Rows are points. Each table stands for the endless flat space through its points: a line for two points, a plane for three, and so on. The two share one point or none. Which?
In the rows, zero is written as 128.

First (2 x 3)
[[ 96 160 124]
 [ 97 155 123]]
Second (2 x 3)
[[107 161 117]
 [ 77 171 137]]
They share: [ 95 165 125]

First (2 x 4)
[[144 100 154 159]
 [147 109 142 156]]
Second (2 x 4)
[[144 106 156 160]
 [150 106 126 151]]
They share: [146 106 146 157]

First (4 x 6)
[[138 117 166 100  95 114]
 [134 126 167 104  99 113]
 [135 136 166 105 109 109]
 [176 155 131  81 127 103]]
Second (2 x 6)
[[167 107 143  93  97 121]
 [162 108 149  92  99 117]]
They share: [152 110 161  90 103 109]

First (6 x 8)
[[ 99 168 178 125 188 126 153 119]
 [140 133 151 107 173 150 146 148]
 [125  74 121 137 166 140 143 119]
 [139 161 148 130 181 135 186 183]
 [117  63 114 194 157 121 174 109]
 [112  55  89 151 181 122 161 132]]
Second (2 x 8)
[[116  97 176 143 139 148 187 146]
 [134 109 116 137 169 148 133 140]]
They share: [125 103 146 140 154 148 160 143]

First (6 x 9)
[[153 117 149 175 110 102 140 149 109]
 [215 160  93 181  47  95 152 215 154]
 [149 136 192 202 119  95 112 133 106]
 [123 134 178 156 145  83 110 147 120]
 [148 138 122 182  78 137 144 179 122]
 [133  85 134 152 125  73 140 148  88]]
Second (4 x 9)
[[187 150 168 134  97  78 115 126 132]
 [163 168 144 158 108  78 122 154 130]
 [192 133 184 135 110 102 120 123 135]
 [178 137 174 155 122 114 126 141 135]]
They share: no point

First (5 x 12)
[[121 213 168 105 160  63 150 112  99 139 115 157]
 [151 168 128 100 165  93 160 102 114 179 125 167]
 [163 153 137 105 147  95 149 103 131 182 114 159]
 [177 167 162  92 135 102 167  90 106 159 118 164]
 [135 180 155 115 145  68 130 117 135 164 105 148]]
Second (4 x 12)
[[214 132 151  88 176 114 138  86 111 153  52 138]
 [155 164 144 141 128  94 150 116 140 139  99 138]
 [152 163 165 122 157  89 174  91 118 146  88 148]
 [185 119 154 101 153 119 130 121 125 184  89 158]]
They share: [162 144 163 113 156 101 158 104 120 165  91 155]

First (5 x 14)
[[215  91 110  55 145 173 185 165  95 100 136 111 143 178]
 [136 174 171 144 124 158 159 150 129 132 161 111 141 138]
 [153 137 114  85  93 149  99 177  57  94 108  57  77 174]
 [153 136 115  90 140 127 126 172 118 120 129  97 102 133]
 [201 121 144  95 139 157 179 169 123 110 156 121 133 146]]
Second (4 x 14)
[[122 120 136  81 135 137 154 146 115  90 138  88 135 165]
 [144 110 146 113 145 161 156 134 101 100 154  52 135 159]
 [176 129 138 131 135 165 112 147 100 146 125  71 101 136]
 [155 123 129 128 159 162 142 135  88 128 143  50 131 160]]
They share: no point

First (6 x 18)
[[127 119 105  95  76 180 121 182 170 116 112 179  91 114  93  70 127 123]
 [181 145  77  64 103 127 124 167 129 124  98 142  98 105 139 107 175 135]
 [174 129  96 117 107 131 103 131 130 184 143  96 148 107 174 114 199  97]
 [147 129  96 111 104 161  72 138  97 159 172  95 137  86 149  86 172 127]
 [159 110  88 106 122 150 123 159 143 106 114 153 131 137 119 123 143 102]
 [157 150  95  82  79 146 109 164 136 163 125 127 100  87 144  75 183 136]]
Second (3 x 18)
[[136 110 117 144 105 162 128 134 141 132 169 104 119 119 123  97 183 109]
 [162 108  83  88  99 164  56 150 123 154 125 148 147  99 145 101 123 101]
 [144  90  78 109 108 168  94 161 122 142 142 124 147 122 161  95 150 113]]
They share: [149 109 100 116 102 163  92 142 132 143 147 126 133 109 134  99 153 105]

First (4 x 20)
[[129 142 129 189  72 142 140  70  95 120 146  77 161 178 135 115 163 100
  136 161]
 [139 134 142 181  77 151 158  76 104 105 141  85 145 172 124 130 156 100
  140 162]
 [129 125 156 167  92 163 157  89 131 105 136  74 147 194 111 140 140 125
  137 140]
 [ 94 134 107 156 107 126 138 111  99  85 116 125 155 127 134  95 131 125
  160 132]]
Second (6 x 20)
[[ 81 169 159 168 136 142 140 135  96 119 130  85 121 161 124  95 120  88
  115 106]
 [105 166 185 178 123 144 111 104  69 101 124  71 158 168  78  97 148  75
  139 122]
 [ 93 195 118 146 127 136 153 109 118 126 125 101 114 157 132 153 127 141
  120 154]
 [131  89 180 180  73 168 135  93 102  76 151  77 172 171  96  91 161  75
  184 114]
 [126  81 113 133  57 148 189  77 150  89 144  96 174 144 119 161 138 138
  204 167]
 [123 129 179 160  77 171 147  78 115  91 177  68 169 165  99 117 153 105
  186 127]]
They share: no point

First (3 x 24)
[[102 122  87 108 135 150 157 108 115 161 145 140 177 184  84 145 114 108
  159 149 155 145 113 110]
 [114 104  85 100 149 148 161 108 129 181 133 138 167 200  78 155 120 104
  153 141 141 153 125 120]
 [110 118  95  96 147 147 153 108 116 167 130 148 163 183  87 147 108 104
  156 142 142 144 122 111]]
Second (6 x 24)
[[ 34 174  59  38 131 144 104 137 119 196 140 200 179 213  80 145  37 159
  158 156 170 117 159  85]
 [ 73 148  78  38  99 172 122 106  87 152 153 142 153 183  58 136  97 128
  192 161 157 110 145 112]
 [ 67 154 110  88 142 140 109 122 115 165 154 158 159 164  97 159  75 108
  160 137 161 126 135  81]
 [100 200 121  94 155 138 181 107 101 169 158 154 195 169  61 168  73  92
  130 111 120 120 135 130]
 [137 139  85  80 131 169 196  95  58 112 121 155 188 161  96 108 121 119
  172 162 125 120  97 141]
 [ 84 119  88  96 154 145 115 130  98 135 125 181 170 158 151 126  89 132
  170 165 166 131 105  75]]
They share: [100 141 106  96 138 147 143 108  96 143 133 159 164 158  99 134  93 106
 162 147 150 131 113  97]

First (4 x 24)
[[148  99 165 162 145 157 107 128 128 134 147 146 120 155  97 110 141 100
  139 158  86 168 143 116]
 [164  36 141 169 107 206  97 156  97  83 105 185 132 138 132  95 135  70
  162 153  94 161 133 145]
 [131 103 154 152 143 178  85 149 117 123 158 166 120 124 105  87 114 114
  175 185 126 162 132 102]
 [139  95 154 156 138 178  91 147 118 119 151 164 119 133 106  91 118 107
  168 179 117 166 135 107]]
Second (2 x 24)
[[121  96 152 163 160 164 124 133 112 141 140 169 138 130  92 125 124 113
  162 158  80 151 133 103]
 [145 105 161 163 142 167  94 142 127 129 137 151 123 133 107 101 139 101
  147 155 101 169 142 124]]
They share: no point

First (3 x 24)
[[149 109 123 116 126 188 171 122 184 128  78 109 120 135 102 150  94  88
  134 169 116  78 131 118]
 [167  99 133 130 130 186 161 138 184 122  62 109 110 117  84 136  82 106
  150 157 128  84 117 118]
 [110 168 118 115  70 141 176 132 142  95 146 169 101 198 117 121 142 103
  156 145 122 123 132 106]]
Second (5 x 24)
[[ 99 155  72 177 111 164 158 168 155 128  83 166 103 141  64 138  79 139
  115  93 102  77 163 101]
 [133 154 150 144 123 168 162 107 139  99  83 139 138  96 110 136  89 114
  135 151  68 125 130  70]
 [119 157 152 137 128 159 141 110 145 110  75 118 146  75 112 134  90 120
  134 153  53 117 132  69]
 [123 102 108 130  53 155 141 174 219 132  91 157  59 192  60  92 104 113
  146 126 175  82 126 133]
 [159 154 116 105 151 160 185 139 115  97 122 100 131 144 124 161 134 111
  188 163 113  98 116 130]]
They share: [143 131 128 126 101 163 166 139 163 107 100 139 103 153  96 125 109 109
 157 148 128 105 121 112]

First (5 x 24)
[[116 163 184 122 102 116 166 153 167 149 130 120 106 124  99 107 191 212
   90 161 182 111 180 140]
 [113 167 164 128  90 116 167 143 176 158 141 132 117 116  88  89 186 199
   91 143 169 106 183 140]
 [130 140 144 149 114 150 101 139 148 149 137 147 149  89  75  91 148 133
  128 123 130 145 177 109]
 [143 127 173 143 132 165  91 159 129 143 115 114 146 102  70 121 154 153
  126 149 141 170 197  97]
 [144 140 171 150 135 150  71 158 138 134 139 140 131  98  81 114 139 115
  133 128 140 162 163 107]]
Second (5 x 24)
[[ 85 148 136 120 124 105 107 163 141 149 117 151 115  56  84 101 156 137
  111 161 151 123 172 126]
 [144 132 195 120  99 146 143 142 122 156 103 136 183  78 115 133 126 189
  162 143 124 158 134  73]
 [151 130 157 159 100 171 158  79 132  95 126 130 121 140 156  92 204 206
  126 167 154 105 139 132]
 [ 83 155 112 146 139 125 110 128 171 114 127 145  83  99  88  88 197 127
  108 174 179 117 172 139]
 [150 120 191 134 101 156 149 128 118 146 117 148 171  98 141 107 146 207
  138 135 128 124 144 111]]
They share: [116 137 156 136 120 138 128 135 143 137 120 148 134  92 111 101 163 166
 126 151 150 125 158 120]

First (2 x 24)
[[164 135 134 192 131  98 153 136  97  85 122 129  75 102  83 125 130 147
  134  96 108  83 106  81]
 [144 135 129 142 141 133 113 151 142 105  82  84 100 147 108 160 140 142
  119 106 113 128 111 121]]
Second (5 x 24)
[[176 129  95 216 164  83  66  91 133  79  83 129 132 150  77 125 127 126
  140 105  51  80 100 129]
 [178 149  97 167 142 115 115 123 115  83 123 134 123 127  90 164 171 159
  137  95  99  89 114 134]
 [140 146 141 153 152 104 123 152  80  71  91 130 103 141  70  98 151 186
   86  66  42  98  61  97]
 [162 162 110 133 135 130 145 156  80  74 137 144 115 115  91 159 196 198
  109  67  99  91  95 126]
 [136 132 149 145 126 134 153 170 124 107  97  84  67 119 112 152 129 144
  118 102 140 124 113  91]]
They share: [152 135 131 162 137 119 129 145 124  97  98 102  90 129  98 146 136 144
 125 102 111 110 109 105]
